Rows are points. To make a cloud, some directions were put in groups of two or more. Within a group, all points are equally far from the middle, so they leave a hole (a ring in 2 directions, a hollow ball in 3). The other directions are filled evenly. Then the cloud was stretched, turned, moved and blurred a little. How many holes are there, and how many directions does each take, smallest first?
In the rows, 128 means zero.

Cloud (21 x 3):
[[150 112 121]
 [108 175 102]
 [152 121  89]
 [ 78 164 106]
 [130 149 167]
 [ 65 134 143]
 [152 141  80]
 [146  94 154]
 [138 102  53]
 [148 135 125]
 [114 166 135]
 [127 165 117]
 [ 64 105 163]
 [145 136 144]
 [143  86 162]
 [ 63 117 143]
 [ 66 132  95]
 [149 107 112]
 [ 99 160 161]
 [ 63 113 159]
 [148 115 170]]
Holes: 1 (2)

Cloud (48 x 6):
[[138 135 105 166 120 131]
 [184 146 176 153 156 160]
 [155 139 177 131 108 151]
 [152 158 132  78 137 135]
 [143 148 158 174 134 178]
 [144  95 192 154  93 148]
 [ 91  88 113 128 173 182]
 [126  83 175 184 122 147]
 [127  68 176 114 131 111]
 [135 148  95 149 134 153]
 [178 149 162 115 125 139]
 [ 72  88  90 129 140  95]
 [117 115  90 148  89 121]
 [116  99 178 116 162 117]
 [100 143 160 115 148 100]
 [ 91 132 172 138 164 152]
 [126 122 142 149 205 117]
 [ 81  89 124  96 100 167]
 [100 137 154 102 137  76]
 [ 68  51 121 116 121 162]
 [131 146 147  82 126 132]
 [112  51 122 141 154 181]
 [108  76 168 179 160 169]
 [126 112 151  87 162  78]
 [124 128 117  73 155 139]
 [147 168 165 129 131 138]
 [119  62 198 131 130 149]
 [190 154 161 136 148 120]
 [142 103 116  80 192 142]
 [150  92 109 167 163 149]
 [144  76 172 125 119  94]
 [121 157 167 163 135 192]
 [133 162 186 126 143 193]
 [157 105 148 109  84 136]
 [177 134  90 109 132 139]
 [153 163 151 126 114  91]
 [ 96 128 103 134 132 175]
 [124  74 136  86 136  71]
 [149  86 179 134 135 113]
 [121 121 156  81 162 197]
 [134 146 179 143 107 155]
 [112 139  81 108 168 139]
 [148  92  95 149 182 127]
 [116 106 113  75 157 125]
 [117 154 111 157 128 134]
 [167 113 179 145 180 141]
 [139 105 146 170 198 156]
 [ 94 109 190 111 146 158]]
Holes: 2 (2, 2)

Cloud (75 x 8):
[[103 109 166 139 152  67 104  90]
 [ 83 145 136  97 128  83 126 140]
 [133 142  82 114 164 181 157 122]
 [130 138 151  92 208  78  93 156]
 [165 129 139 115 180 175 115 106]
 [155 144 166 110 195 152 155 128]
 [115  69 115 157 134 112 161  98]
 [ 99  94 103 150 170 162 123 150]
 [142 188 103 168  90 129 155 139]
 [114 133  99 181 101  66 142 131]
 [144 153  69  56 105 103 150 120]
 [125 126  85 166 162 147 112 113]
 [138  93 158 141 121 145  75  92]
 [190 144 117  77 128  55 149 114]
 [130  87 106 103 106  87 141 143]
 [130 150  85 111 114  91 116  89]
 [145  77 151 136 137 110 190 138]
 [139 113 100  96 120  74 143 147]
 [111 122 160  83 123  79 171 107]
 [108 154 101 107 102  52 115  90]
 [115 155  96 130 117  74 124 176]
 [124 120 105  83 129  73 153 140]
 [158  86  95 117 145 175  66 138]
 [135  86 105  85 107 114 158 152]
 [145  97 112 132 131  98 175 156]
 [107 108 120 157  84 125 109 166]
 [112 108  71 160  76 149 105 141]
 [ 89 171 144 102 149 176 157 131]
 [ 88  95  89 155 134 142 109  84]
 [124 142  46 127 175  88  93 136]
 [109  88  68  66 133  79 113 115]
 [187 159 129  97 132 110 111  97]
 [113 147  93 142 158 142  92 117]
 [160  69 141 145 101  94 176 101]
 [121 100 109 174  94 160 140 108]
 [164 100 146  81 173 181 139  84]
 [130 134 105 141 150  99 101 169]
 [158  85 141 133  98  68 111 122]
 [156  99 122  65 171 170 163  83]
 [165 149  96 113 119 163 154 137]
 [173 101  99 128 174 188 156 155]
 [148 106  88 107 156 118 100  67]
 [177 146 113 107 125 145  81 116]
 [122 147 165 108 129  84 165 200]
 [102 183 152 112 120 116 114 166]
 [116 133 129  96 193 124 112 172]
 [175 141 108 122 106 164 123  85]
 [ 90 155 164 110 197 100 166 127]
 [ 79 158  86 115 124 125 133 106]
 [169 174 102 101 161 139 121  81]
 [157  47  85 132 188 122 109 158]
 [149  93 103 157 118  94 148  90]
 [116 126 184 155 129 106 119  84]
 [139 158  93  76 144 107 147  80]
 [117 104 135  97 162 191 142 139]
 [112 105 130 100 141 118 165 151]
 [159 104  95 129 108 153 127  63]
 [110 156 156 144 125  68  89  82]
 [136 137 161  99 181 122  83 163]
 [172 147  87 158 156  84 137 155]
 [107 199 199 126  94 126 150 100]
 [132 110  80 118 106  75 100 143]
 [148 142  80 139  82 174 144 142]
 [191  94 145 122 126 184 169  85]
 [157  93  75 118  99  79 149  99]
 [100  96 112 101 155 155 113 124]
 [112 142 136 150 175 120 130 105]
 [151  96 155 116 108 105 149  99]
 [162 106 121  59 172 101 125 127]
 [144  88  83 153 152 194 153 147]
 [ 93  86 115  97 127 150 131 163]
 [116  78 157 181 175 137  87 119]
 [ 91 161  73 125 115 133  76 150]
 [105 155 129 185 167 123  90 155]
 [ 98 104 114 132 122 152  93 113]]
Holes: 0

Cloud (90 x 9):
[[132 130 162  68 148 162 116 151 193]
 [129 139 132 144 129  77 178  84 123]
 [159 102  69 116 107 115 125  76 155]
 [117 124 187 141 124 146 130 171  96]
 [152 136 147  53 165 142 142 151 112]
 [137 165 175 119  82 182 113 161 185]
 [168 177 100  68 130 150 162  83 128]
 [156  90 141  87 135 113  77 147 139]
 [110 158  60 106 152 143 151 142 130]
 [167 127  82 150 119 110 144 164  94]
 [ 98 130  90  96 164 149  82 129 136]
 [ 87 159  99 126 169 133 149 127 149]
 [140 164 151  60 130 198 137 114 148]
 [122 114 148 154  65  98 149  98 144]
 [140 142  78  96  81 195 142 113 148]
 [141 114 106 156 148 194 137 102 116]
 [152 113 113 134 164 144 146 100 200]
 [117 156 144  86 163 168 107 157  79]
 [154 186 169 170 109 130 129 164  93]
 [114 143 162 117 134  86 175 134 151]
 [118 103 133  99 106 117 169  84 185]
 [ 78 128 107 122  49 121 125 152 170]
 [165 146  66 135 136 146 151  80 170]
 [100 191  95 129 150 185 161 138 110]
 [154 136 173  86 135 199 113 131 177]
 [159  96 147 113 105 196 106 160 170]
 [ 91 104 146 133 115 140 130 178 121]
 [ 90  99  84  89 139 118  89 122 147]
 [112 159 156 148 110 133 162  64 126]
 [119 116 189  87 107 131 131 166 121]
 [ 76 147  95  84  99 142 115 156 115]
 [ 87 120 119  99 106 102 114 127  68]
 [187 122 174 102 102 144 167 106 152]
 [145 159 101 195 126 161 138 123 127]
 [187 182 126  87 115 123 145 132 169]
 [ 96 183 140 109 111 208 134 116 143]
 [180 115 166 112 140 192 111 134 113]
 [166 132  94 102 140  88 150 151 163]
 [142 144 131 117 159 120  71  79 160]
 [170  86 149 123  71 123 157 120 124]
 [182 187 176 134  99 167 143 120 150]
 [130 153 108 184 141 193 119 135 188]
 [141 152 131 144  80 174 107  71 150]
 [134  94  57 116  92 127 120 143 148]
 [ 87 128  96 132  52 121 117 153 157]
 [142 144 125  78 123 152 165  56 152]
 [ 93 113 124 149 162 149 124 134 154]
 [167 146  67  97 128 132 147  74 139]
 [133 153 138 128  56 116 162 175 129]
 [194 133  86 119 141 125 163 136 152]
 [ 82 197 102 117 115 165 149 137 151]
 [140 141 181  97  59 103  98 130 152]
 [190 112 117  87 152 164 130 160 107]
 [165 173  71  97  93 167 122 100 158]
 [159 104  89 130 116 199 165 123  98]
 [124 120  78 107  79 176 125 134 114]
 [168 184 143  96  75 180 147 106  99]
 [155 214 118 140 121 154 111 113 111]
 [133 194 126 145 114 125  77 107 144]
 [119 120 125  82  85 173 155  81 161]
 [ 98 139 113  80 176 134 139 114  89]
 [137 160 117 138 129 133 152  57 169]
 [165 181 111 123 106 186 109  72 184]
 [116 111 136 157 138  89 138 143  94]
 [140 195 103 148 108 172  88 115 137]
 [117 127 154 143  52  98 153 129 151]
 [141 122 118 145 107 191 109  76 135]
 [135 113 117  57  86 135 143  93 100]
 [ 90 130 128  97 106 176 102 138  93]
 [ 81 171 109  82 146 102 162 121 107]
 [132 118 169  86 154 111 117 134 188]
 [138 117 151  51 131 169  98 140 163]
 [173 100 124  63  95 129  82 117 147]
 [125 158 127  78 138 169 149  69 179]
 [141 132 112 161  87 156 116  89  96]
 [130 124 154 164 161 138 164 111 111]
 [179 124 117  86 177 136  81 117 157]
 [136 156 119 144 139  76 151 138 159]
 [101 133 126 156 139  81 134 147 130]
 [106 150 135 187  88 129 142 136  91]
 [117 147 132 130  53 146 175 125 159]
 [171 174 111 138 100 148  73 121 119]
 [128 102 145 100  92  64 163 135 136]
 [ 75 133 140 128 114  83 122  96 123]
 [134 160 141 128 111 161  67 156 100]
 [132 156 100 180 107 169 150 170  84]
 [155 144 174  81  89  77 140 120 158]
 [152  77 122  94  92 122 162 146 120]
 [141  85  96 132 132 115 142  98  94]
 [ 88 121 144 128 118 130 104 104  87]]
Holes: 2 (2, 6)

Cloud (90 x 9):
[[116 119 149 125 151 156  49 144 192]
 [ 82  79 109 138 134 120  89 153 204]
 [164  93 105 119 129 162 100 100  96]
 [124 124 134 156 100  89  83 152  47]
 [ 82 116 126 101  82 134  70 146 183]
 [ 98 156 106  86 119 140  49 121 147]
 [116 141 175 107 114  76  92 142  92]
 [146 151  70 129 127 100 163  83 173]
 [155 122 101 138  76  97 105 188 127]
 [125 113 104 178  91 118  50 159 120]
 [107 124 136 186 123  98 130 119  63]
 [144 100 176 130 155 138 116 145 100]
 [110 123 138 198 153  92 141 106  68]
 [138 138  84 105  78  57  96 169  90]
 [111 149 148 125 117 156  53 160 163]
 [116 151  90 116 140 171 118 143 146]
 [112  75 127  84  96  89  76 181 102]
 [140 174 112  89 112  91  78 152 107]
 [172 166  88 160  86 127 112 112 150]
 [116 133 121  62 172 139 143 108 123]
 [157  99 161  73 103 142 118 107  99]
 [ 88  72  88 164 115  93  53 136 117]
 [ 87 134 158 153 140 127  66 142 154]
 [153  98 104 143 111 109 162 131 166]
 [ 99 179 122 110 133 105 149 111 140]
 [ 86 105 102 111 120 119 144 151 139]
 [120 144 110 134 147 131 134 122  54]
 [ 76 104 133 119 138 139 151 179 147]
 [147  90 112 164 141 144  71 125 134]
 [104 146  85  89 142  94 100 102 172]
 [121 107 152 142 119  81  56 167  89]
 [162 134 111 112  85  90 129 173 100]
 [ 87 105 156 159 126 146  75 139 142]
 [148 155 125  99 183 110 162 103 128]
 [ 77 153  85 176 134  98 104 178 131]
 [153 201 135 142 100 138 130 171 134]
 [172 133 147  90 102 121 133 102 119]
 [102 124 116 139  54 108 127 185 165]
 [ 89 102 171 102 169 140 135 112 122]
 [126  92 108 189 163  93 129 113  98]
 [137  99 103 115  72 107 156 105 148]
 [ 96 119  99 174 111  80  94 144  65]
 [163 134 108 122 168 100 133  79 103]
 [131 131 127 172 168 152 163 161  94]
 [110 172 120 141  81 139  90  87 106]
 [110 110  37 101 143 121  78 120 131]
 [ 78  74 105 140 131 132 103 167  76]
 [129 164  95 102 157 113 118 153 129]
 [117  86 139 139 122  63  95 165  70]
 [121 161  98 100 132 117 122 189 169]
 [ 74 135  83 126  84 159  74 159 155]
 [133  97 169 119 153 136 128  79 153]
 [ 93 108  62 137 123 134 106 143 159]
 [100 164 160 151 125 128  77 155 183]
 [ 95  54 111 155 120 120  71 132 144]
 [ 93 155 185 160 136 125 139 153 153]
 [ 92  56 122 122 100 113  85 129 108]
 [114 129 110 126 155 116 182 160 176]
 [156 115 134 179 106  88  97 117 155]
 [138 167  86 170 149 121 168 124 154]
 [140 124 123 167 122  85 127 118  55]
 [ 61  57  82 120 126 144  65 133 119]
 [106  95 185 151 112 138 134 157  81]
 [161 154 101 147  97  72  89 164 133]
 [111 175 109 106 122 121 146 108 158]
 [113 172 143 118 170 139 183 150 147]
 [133 141 131  78 111 137  49 145 130]
 [ 96 105 158 132 129 166  93 110 132]
 [ 88 150 143 168 125 147 142 110 139]
 [126 107 105  69 121 119 109 169 161]
 [145 159  85 180 143 142 142 102 161]
 [ 87 153 120 144  80 118 156 187 139]
 [104 110  96  86  75 106  98 203 140]
 [113  63  99 155 178  97  74 149  87]
 [ 99 106 168 199 151  75 124 138 112]
 [ 90 175 129 197 104 102  74 172 111]
 [ 71  92 147 139 133 123 123 182 144]
 [171 138 146 109 121 114 139 139 152]
 [115  96 102 174 158 101 115 223 138]
 [173 132 133 169 135 109 136 172 143]
 [ 80 121  74 126 154 105 132 133  98]
 [152 113 146 127  98 109  84 101 123]
 [150 110 123 125 153  86  90 160  95]
 [111  66 102 156 155 102 114 154  96]
 [ 94 118 177 148 104 118 124 140 135]
 [117  74 129 179 120 128 146 139 149]
 [111  86  90 152 122 170 133 151 125]
 [104 100 157 121 170 153 111  66 129]
 [ 92 146 106 199 111 106 147 137 132]
 [106  94  77 134 147  94 101 174  76]]
Holes: 1 (4)

Cloud (96 x 9):
[[174 132 101 147 165  78  93 135 101]
 [100  86 152 125 122 138 143 115 194]
 [122 146  94 185 143 126 157 187  93]
 [100 152 120 155 185 108 110 169 118]
 [125  88 133 121 112 119 112 157  75]
 [109 108 115 183 109 140 120 155 150]
 [156 165 131 156 119 110 107 136  83]
 [134 161 126 195 160 140 126 186 148]
 [183 140 136 112 151 124 131 234 124]
 [104 133 117 185 108  98  73 177 135]
 [ 82  84 141 122 127 110 101 154 147]
 [148 136 136 145 156  76 101 185  46]
 [ 94 119 147 162 171 159 169 182 107]
 [161 143 130 153 141 110  98 176  57]
 [126  75 133 181 140 106 155 174 126]
 [138 143 175 154 176 140 159 201 134]
 [151  79 193 127 104 109 142 189 134]
 [ 84 109 144 123 173 149 101 128 113]
 [ 88 144 158 142 194 152 132 150 109]
 [141 147 144 122 174  73  89 171 110]
 [166 154 137  78 173 142 147 142  89]
 [146  95 144 134 191  85 130 125 103]
 [123 122 140 158  97 169  87 191 139]
 [116 142 135 163 169 145 210 160 157]
 [135  78 142 172  72 113 127 137 128]
 [ 90 167 151 154 177 143 142 109 151]
 [183 116 150 151 110 162 100 188 133]
 [115 128 151 115 156 150 113 232  94]
 [127 163 170 142 137 148 142 142 166]
 [ 91  89 178 121 177 117  86 139 140]
 [140 140 116 143 130 147  86 228 119]
 [112 165 140 183 118 114  91 149 130]
 [ 77 139 143 121 148 144 164 141  73]
 [147 157  96 147 102 103 162 177 103]
 [112 118 176 174 183  96  98 126 152]
 [ 79 118 138 133 172  78 148 143 140]
 [141 150  95 109 161 108 115 115  99]
 [129  98 136 111  98 109 107 104 121]
 [132 123 142 154 101 119 110  93  97]
 [176 157 130 158  98 144 122 167 105]
 [ 85 132 184 161 131 102 133 192 100]
 [156  83 128 102 123 110 107 180  90]
 [132 153 151 169 143  85  84 144 103]
 [198 127 114 171 129  88  89 186 146]
 [151 123 161  82 138 111 125 222 116]
 [ 87  85 146 118 166  99 132 136 146]
 [112 133  87 103 185 113  95 151  96]
 [100 149 112 150 116 127 138 189 142]
 [110  80 163 163 131 110  79 182 147]
 [ 87 148 160 155 156 160 197 136 153]
 [ 96 155 130 174 164 107 109 163 120]
 [176 160 127 125 143 122 157 134 131]
 [107 119 137 144 175  98 151  90 142]
 [174 110 155 145 165 142 139 174  86]
 [148  76 168 116 143 100  60 130  89]
 [120 114 201 175 150 136 136 182 110]
 [157 150 149 133 142 112 127 173 174]
 [121 117 117  91 198 154 141 169 119]
 [113 166 165 151 117  71 101 124 102]
 [115 160 124 178 155 133 158 190 153]
 [143  70 140 124 140 114 157 153 157]
 [180  86 146 116 135 115 152 207 120]
 [141 100 121 147  73  93 101 127 124]
 [135  81 143 130 114  74 140 166 111]
 [157 115 181 174 169  91 123 140 157]
 [118 153 181 141 188 129 130 153 113]
 [141 163 167 175 182 113 136 142 148]
 [ 85 204 140 166 136 121 109 135  95]
 [147 139 169 102 178 114 117 161 124]
 [ 84 139 146 158 175 101 125 217  79]
 [137 174 148 117 148  88 119 168 108]
 [ 57 117 175 173 153 151 158 135  89]
 [ 68  93 162 151 113 148 152 169 103]
 [138 116 160 109 131 105 116 169  60]
 [ 85 112 183 171 144 115 139 121 180]
 [117 130 117 141 214 131 138 156 135]
 [202 109 114 116 142 102  80 194 133]
 [ 63 107 157 122 134  68 153 119 168]
 [143 155 115 143 144  81 147 161  74]
 [ 76  90 174 166 132 173 148 166 114]
 [165 124 145 178 142  94  99 145 100]
 [ 78 149 178 149 150  90 120 115 144]
 [141 121 141 124 113 109  68 191 125]
 [ 89 125 139 136 179 180 127 153  76]
 [102 144 148 171 148 131 125 159 145]
 [114 172 117 183 198 141 110 135 130]
 [179 131 121 119  93 127  95 155 121]
 [144  93 116  93 148 125 119 166  97]
 [152  98 158 113 106  84  75 142 131]
 [ 80 159 129 132 113 163 136 185  98]
 [ 89 162 155 112 123 123  95 116 146]
 [127 136 140 188 134 102 114 135 209]
 [144 154 118 112 163 141 169 163  77]
 [146 102 172 165  93 109 118 105 131]
 [115 156 147 187 116 100  83 149 120]
 [ 64 142 122 122 115 110  86 111 120]]
Holes: 1 (2)

Cloud (91 x 9):
[[ 93 116  98 112 162  69 128 119 148]
 [ 90 151 160 113 109 148 111  65 125]
 [152 128 203  98 130 110  99 151 136]
 [160 165 169 125  93  97 102  90 161]
 [ 82  66 136 118 116 161 160 120 145]
 [ 47 156 140 118 161  83 121 137 125]
 [104 162 109 132 123 169 186 126  74]
 [ 86 121 202 148 154 135  81  99 164]
 [ 75 136 119 101 165 115 147 145 156]
 [113  96 186  92 149 147  95 131 136]
 [ 77 137 129 122 171  67  93 115 151]
 [127 123 190 153  99 143 167 179 135]
 [ 85 135 136 136 171 157 150  95  81]
 [100  79 174 187 130 114 138 152 110]
 [106 163 141 139 131 111  69  87 127]
 [119 120 190 176  83 115 140 173 147]
 [117 197 126 138  83  98 154 136 118]
 [ 94 123  75  68 131 121 134 131 145]
 [147  99 175 157 161 131 151 182 111]
 [ 99 111 204 150 133 162 145 144 175]
 [ 84 174 124  60 101 133 122 110 115]
 [146 102 197 169 124  87  91 144 166]
 [121 105 168 159 105  87 170 145 136]
 [101 171 165 136  93 153 143 182 105]
 [152  99 107 129 181  95 166 128 106]
 [108 162  96 129 146 105 101  92 102]
 [ 75 130 147 171 110 171 186 140  93]
 [ 88 153 121  72 123 124  90 144  89]
 [ 73 173 176 122 179 128 136 128 129]
 [ 86 111 134  91  83 152 110  85 165]
 [ 41 152 144 119 107 136 123 166 112]
 [167 134 146 180 151  78 110 152 123]
 [166 183 203 118 109 143 126 110 106]
 [ 71 129 107 139 183  97  95 128 125]
 [ 57 102 151 182 113 157 135 141 115]
 [138  67 133 146 101 141 175 117 128]
 [137 116 137 112  82 152 160 127  74]
 [131 154 167 148 155 116 147 141  47]
 [112 111 110 148 135  89  79 139  98]
 [ 65 191 146 151 137  91 115 150 121]
 [128 108  91  91 132 116 180 149  98]
 [ 97 105 151 150 141  92 105 136 203]
 [ 85 160 153 114  51 155 107 122 157]
 [118 130 183  80  96 125  72 114 166]
 [155 140 212 142 130  70  95 137 142]
 [133 151 129 125 105 182 110  77 114]
 [178 116 174 127  77 156 155 115 129]
 [166 130 120 131 108  60 150 133 133]
 [117 175 168 154 135 110 147 187 132]
 [126 136 148 123 132  73 149 127  78]
 [106 191 191 116 111 141  94 145 104]
 [155 148 155 122  77 136 182 148  98]
 [140  89 114 166 184  88 126 157  99]
 [116  61 129 115 160 152  90 119 123]
 [124  97 144 137  60 137 131 151 107]
 [126 170  91  88 105 157 104 120 124]
 [ 68 112 111 119 152  72 141 167 127]
 [130 147 143 165 150  60 143 179  93]
 [ 73 161 166 101 153 124 133  96 109]
 [158 132 180 120  72 125  79 121 172]
 [153 113 185  94 160 109 108 142 111]
 [155 145 203 154  87 147  97 125 119]
 [138  98 160 207 152 127 161 134 101]
 [101 133 105 130  67 105 125 174 110]
 [163 113 177 112  98 123 127 163 102]
 [159  90 138 140 164 132 147 106  73]
 [100 107 106 114 110  76 162 165 126]
 [103  95 203 141 162  99 102 110 154]
 [126  96 163 113 145 108 132 187 117]
 [ 59 149 116 127 172  99  96 148 133]
 [134 133 183 160 117 105  72 136 178]
 [ 83 127  64  91  96 130 112 117 141]
 [120 133 144 152 167 105 127 151 176]
 [120 135 156 133 147  64 147 164 163]
 [151 142 169 156 135  58 109 179 127]
 [162 181 156  98 165 114 100 117 125]
 [ 69 131 145 103 182  86 101 157 125]
 [ 93 176 139 157 159 129 135 160 129]
 [101 142 127 171 118 181 183 124 104]
 [123 176 139 144 135 108  78 148 129]
 [110 125 162 160 163 121  85 122 179]
 [ 65 161 131 130 153 132 171 132  74]
 [150 125  99 129  62 103 129 121 105]
 [ 92 150 139  95 177  66  84 121 123]
 [121 115 172 121 111 195 120 130 168]
 [113 102 157 128 134 100 142 194 105]
 [169 138 120 155 153  76 163 145 115]
 [172 105 180 100 163 136 119 111 118]
 [118 148 127 131 161 154  87  90 103]
 [ 83  81 113 140 171 102 119 132 177]
 [113 176 111  97 117 180 152 112 115]]
Holes: 3 (3, 3, 3)
